Every row gives one point. The points of each table are mixes of a few directions, plus a little noise. Count the directions of each table, and those that both share. Where both have some left over, give the other angles between the two spaces (their principal angles), to ten degrees, smallest first.

First, 7 rows:
| -148 |   53 |
|  272 |  -94 |
|  150 |  -52 |
|  109 |  -39 |
|  -42 |   13 |
| -314 |  112 |
|  -20 |    6 |
Second (6 x 2):
|   40 | -116 |
|    9 |  -23 |
|   92 | -251 |
|   -3 |    5 |
| -125 |  335 |
|  -17 |   55 |
Directions: first 1, second 1, shared 0; angles 50

First:
| -109 | -149 | -165 | -221 |
|   -1 | -120 |   21 |  148 |
| -134 |  -15 |   42 |  284 |
|   91 |  132 |    7 | -185 |
|  153 |  154 |   95 |  -31 |
Second, 6 rows:
|  -97 |   71 | -178 |  -82 |
|  -72 | -113 |  282 |   89 |
| -144 |  131 | -321 | -141 |
|    5 |  -89 |  219 |   78 |
|  104 |  -23 |   55 |   41 |
|  201 |   26 |  -58 |   18 |
Directions: first 3, second 2, shared 1; angles 60

First, 7 rows:
|   22 |  205 | -103 |  267 |  -16 |  115 |
|   66 |  -47 |  -14 |  -59 |  302 |  -19 |
|  220 |  -11 |  222 | -103 |  -88 |  242 |
| -140 |   38 |    0 |  -30 |   -1 |  -37 |
|  -74 | -199 |  -98 |  -96 |   -2 | -264 |
|  127 |  -95 |  140 | -123 | -128 |   73 |
| -220 |  109 | -147 |  142 |  -67 | -112 |
Second:
|    1 |  -23 |  179 | -136 |  -18 |   99 |
|  -53 | -131 | -250 |  232 |  -94 | -284 |
|   41 |  192 | -225 | -343 |  299 |  -16 |
|  -25 |   28 |   29 |  247 |  134 |   49 |
|    4 |  -73 |  -23 | -204 | -143 |  -85 |
|  -35 | -102 |   97 |   45 |  -60 |  -24 |
|   35 |   22 |  146 |  135 | -157 |  144 |
|   30 |   86 |   45 |   25 |   39 |  114 |
Directions: first 4, second 4, shared 3; angles 90

First (10 x 9):
|   27 |   39 | -106 | -156 | -360 |   92 |    1 | -321 |  145 |
|   34 |  -18 |   45 |   51 |  152 |  -33 |   -8 |  194 |  -24 |
|  -99 |   31 |  -66 |  -58 | -244 |   46 |   18 | -361 |    0 |
|  -46 |    0 |  196 |  240 |   17 |  -29 | -132 |  256 |   16 |
| -120 |  -33 |  -72 |  -10 |  398 |  -97 |  156 |  -75 | -306 |
|    3 |   -3 |  139 |  159 |   22 |  -17 | -100 |  238 |   38 |
|   72 |    8 | -234 | -299 | -111 |   56 |  139 | -335 |   32 |
|   81 |   -5 |  105 |   92 |   12 |   -1 |  -91 |  278 |   99 |
|  -14 |    2 |   37 |   43 |  -25 |    0 |  -30 |   24 |    9 |
|   70 |  -17 |  -42 |  -63 |  137 |  -14 |   48 |   96 |  -13 |
Second, 8 rows:
|    4 |  -28 |  -64 |  -60 |  255 |  -49 |  100 |   27 | -134 |
|   79 |  -31 | -115 | -136 |  270 |  -38 |  128 |   64 |  -87 |
|  187 |    4 |  -82 | -161 | -117 |   61 |   -1 |   64 |  187 |
|  125 |  -30 | -128 | -179 |  240 |  -22 |  125 |   85 |  -40 |
| -120 |   39 |  154 |  189 | -346 |   43 | -162 |  -86 |  100 |
| -196 |   26 |  157 |  229 | -169 |   -9 | -116 |  -99 |  -43 |
| -266 |   30 |  196 |  305 | -179 |  -21 | -132 | -132 |  -84 |
|  189 |  -12 | -123 | -201 |   44 |   36 |   62 |   83 |  100 |
Directions: first 3, second 2, shared 2
